Each row is a point. To make a cloud, some directions were put in groups of two or more. Within a group, all points are equally far from the middle, so they leave a hole (a ring in 2 directions, a hollow ball in 3). The other directions are filled evenly. Then the cloud was stretched, turned, moved and blurred a little. How many holes are there, and how many directions does each take, smallest first?
In the rows, 128 means zero.

Cloud (14 x 2):
[[163 142]
 [161 159]
 [163 142]
 [119 178]
 [103 169]
 [119 178]
 [106 120]
 [ 96 132]
 [ 95 154]
 [105 171]
 [154 124]
 [127 111]
 [152 170]
 [ 97 130]]
Holes: 1 (2)

Cloud:
[[ 87 165]
 [132 138]
 [ 99 134]
 [119 125]
 [ 92 170]
 [126 133]
 [171 109]
 [101 174]
 [ 99 110]
 [153 184]
 [162 162]
 [136 161]
 [133 137]]
Holes: 0

Cloud (20 x 3):
[[ 80 116 118]
 [162 148  98]
 [170 102 116]
 [111 120  75]
 [172 106 131]
 [120 157  91]
 [151 160 106]
 [104 103  82]
 [111 109  77]
 [ 94 111 144]
 [ 88 133 134]
 [153  92 141]
 [154 103  90]
 [118 106 157]
 [125  98  82]
 [107  84 123]
 [127 141 157]
 [170 141 104]
 [151 111  83]
 [176 131 113]]
Holes: 1 (3)

Cloud (22 x 3):
[[147 105 154]
 [ 99 156 122]
 [117 107  88]
 [109 106 128]
 [ 91 180 117]
 [108 155  92]
 [120 108 117]
 [ 99 187 140]
 [103 133  90]
 [ 98  87 114]
 [146 159 138]
 [ 98 157  98]
 [ 83 164  68]
 [ 91 153 110]
 [128 107 149]
 [136  97 100]
 [ 80 119 112]
 [ 72 115 100]
 [ 96 113 159]
 [149 153 107]
 [148 133 143]
 [103 178 140]]
Holes: 0

Cloud:
[[135 130 173 147]
 [129 104 103  80]
 [123 167  90 135]
 [136 142 173 111]
 [ 84 117 112 138]
 [ 88  82 111  95]
 [147 129 157 175]
 [177 159 128 123]
 [134  89  93 128]
 [175 143 151 140]
 [148 134 172 125]
 [110 122 194 108]
 [169 100 144 123]
 [102 158 151  99]
 [103 162 133 134]
 [ 88 151 121 113]
 [182 111 109 122]
 [150  95  85 135]
 [147 134  95  92]
 [165  90 136 135]
 [162  90 133 154]
 [101 111  91 131]
 [ 65 104 141 126]
 [129 114 118  65]
 [110 148 122 175]
 [159  94 148 105]
 [123 136 183 105]]
Holes: 1 (3)

Cloud (31 x 4):
[[ 90 151  87 119]
 [152  87 154 160]
 [100 176 128 150]
 [109 103 131 162]
 [120 166 128 136]
 [163  99 138 155]
 [ 91 156  79 129]
 [166  99 122 165]
 [148 138 168 122]
 [155  65 120 137]
 [144 133  92 177]
 [157 140 104 153]
 [112 131 101 160]
 [ 97 153 108 126]
 [105 150  89 170]
 [ 75 119 122 149]
 [102 106 141 119]
 [120 144 138 151]
 [ 83 120  92 164]
 [116  85  91 174]
 [ 89 132 169 112]
 [114 108 118 172]
 [100 152  96 176]
 [ 97 140  64 182]
 [114 150  96 160]
 [110 151  87 139]
 [103 134 108 133]
 [ 96 110  90 111]
 [131 147 104 113]
 [119 174 148 161]
 [148 140  89 146]]
Holes: 0

Cloud, 55 rows:
[[154  84  74 151 144 131]
 [145 143  71 141 144 164]
 [141 132 159 133 138 178]
 [118 118 151 127 177 159]
 [158 123 143 142  90 113]
 [100 170 143 146 129 157]
 [ 98  81  98 122 139 118]
 [139 113 144 176 116 110]
 [ 97 147  85 112 119 166]
 [115 139  74 160 170 153]
 [157  82  95 137 122 158]
 [154  92 102 113 102 154]
 [124 142  86 126 171 168]
 [131 129  65 130 108  91]
 [ 96 136 109  92 159 150]
 [137 158 105 104  94 107]
 [ 88 143  92 170  90 127]
 [147  97 114 108 119  80]
 [122 126  98 185 150 166]
 [127 129 122 147  84  96]
 [ 94 113 120 141 139 178]
 [145 124  93 135 124  66]
 [139 161 160 155 124 123]
 [135 153  67 165 125 151]
 [124 116 137 142 199 118]
 [100 136 102 114 190 127]
 [ 95 123 108 173  91 142]
 [106 101 111 128  95 159]
 [127 153 146 111 114  94]
 [172 110  94 146 101 102]
 [127 184 114 153 143 101]
 [134 102 148 107 151 171]
 [103 122 141 104 145  91]
 [164 138  90 177 148 102]
 [ 97 108 122 169 113 158]
 [165  84  93 127 139  89]
 [130 100 162 104 147 123]
 [190 139 141 108 145 107]
 [187 106 112  90 143 116]
 [127 122 123 156 154  69]
 [162 147  72 127 155 136]
 [116 107 104  97 162 163]
 [140  78 138 106 129 111]
 [180 102 133 166 130 112]
 [129  84 112 163 112 108]
 [157 107 119 170 132 174]
 [170 139  84 153 131 159]
 [143 156 126 143 107 180]
 [151 113 119 158 191 155]
 [ 88 108  69 143 111 131]
 [ 90 114 100 140 145 173]
 [110 122 135  99 167 160]
 [102 131 160 148 154 144]
 [144 110 102  98 179  84]
 [166 134  80 167 161 109]]
Holes: 1 (6)

Cloud (49 x 6):
[[169 109  89 157  88  99]
 [148  92 116 114 115  94]
 [117 137 168 132 110 181]
 [100 165 155 162  96 139]
 [111 185 141 130  85 153]
 [118 105 104 170  83 118]
 [146 178 145 104 164 149]
 [106  78 155 145 145 116]
 [139 123 125 153  89 137]
 [138 134 147  91 105 125]
 [164  95 109 110 122 168]
 [136 145 120 127 126 115]
 [189 108 148 110 116  91]
 [186  84  81 151 126 155]
 [136 102 119 110 125 153]
 [182 145 102 116 110 141]
 [125 120 100 137 119 168]
 [180 184 135 102 139 107]
 [136 125 144 125  87 171]
 [110 165 137 122 117 123]
 [151 107 122 170 117 117]
 [ 89 127 106 146  86 114]
 [145  96 115 175  88 143]
 [152 141 144 188 114 112]
 [136 188 124 128 128  94]
 [104  74 155 117  81 113]
 [181 143 155  97 156 131]
 [113 107 185 110 121 100]
 [197  69 107 144 144 135]
 [123 131 110 122 119 129]
 [178 122 140 114  72 127]
 [134 130 161 150 103  91]
 [171  98  79 170 131 112]
 [155 138 136 177 114 137]
 [150 100 114  94 132 107]
 [152 138 160 116 109 160]
 [162 122 164 169 113 147]
 [196 151 142 122 151 122]
 [136 157 111 156 140  93]
 [159 125 154 147 120  80]
 [179 129 165 140  76 103]
 [205 117 170 141 139 159]
 [201 142 129 109  95 153]
 [115 169 161 142  86 133]
 [160 122 112 114 120 133]
 [173 160 118 187 135 129]
 [127 109 151 103  97  98]
 [163  93 148 193  91 133]
 [161 122 130 132 108 102]]
Holes: 0

Cloud, 55 rows:
[[134 141 121 102 107 145]
 [ 83 195 113 102 126 157]
 [ 93 154 124 138 151 147]
 [106 189  91  98 146 145]
 [153 109 178 138  85 116]
 [ 83 195 137 142 114 105]
 [131 135 118 179 133 151]
 [ 93 167 105 124  85 155]
 [105 156 164 129 102 105]
 [126 179 113 144 126 138]
 [112 165 123 122  96 151]
 [106 161 136 176 165 126]
 [133 131 161 153 128 153]
 [115 181 143 169 139 157]
 [ 62 164  87 125 101 178]
 [113 164 113 133 111 149]
 [ 90 191 123 101 140 154]
 [ 88 156 133  98 112 132]
 [ 81 174 105 129 122 115]
 [105  84 152 142 118 134]
 [ 88 157 178 155 124 149]
 [117 140 119 136 135 148]
 [136 151  99 134 133 127]
 [ 75 135 148 119  98 156]
 [ 73 201 105 120 134 165]
 [113 176 122 138 141 162]
 [102 135 129 170  95 131]
 [ 66 196 108 118 120 156]
 [135 183 164 161 130 116]
 [ 71 130 142 131 113 155]
 [141  58 158 151 114 134]
 [155 167 133  80 142 123]
 [ 90 196 138 116 115 129]
 [129 178 136 161 154 117]
 [ 93 150 137 179 154 119]
 [124 139 130 139  99 138]
 [ 75 190 110 103 122 138]
 [ 87 147  91  94 120 133]
 [110 133 104 151 145 148]
 [110  75 146 131  97 162]
 [151 125 135 154 118 116]
 [101 144  64 116 131 183]
 [128 196 106 106 102 157]
 [140 193 139 153 143 112]
 [161 124 111 149 132 132]
 [ 82 160 107 115 110 124]
 [ 89 143  85 103 139 153]
 [145 136 124  97 129 131]
 [ 78 130 147 172 131 142]
 [117 152 146 116 115 150]
 [139 100 133 142 110 161]
 [106 120 140 128 107 154]
 [139 199 144 171 155 105]
 [ 85  95 125 105  90 173]
 [113 120 136 166  86 150]]
Holes: 0
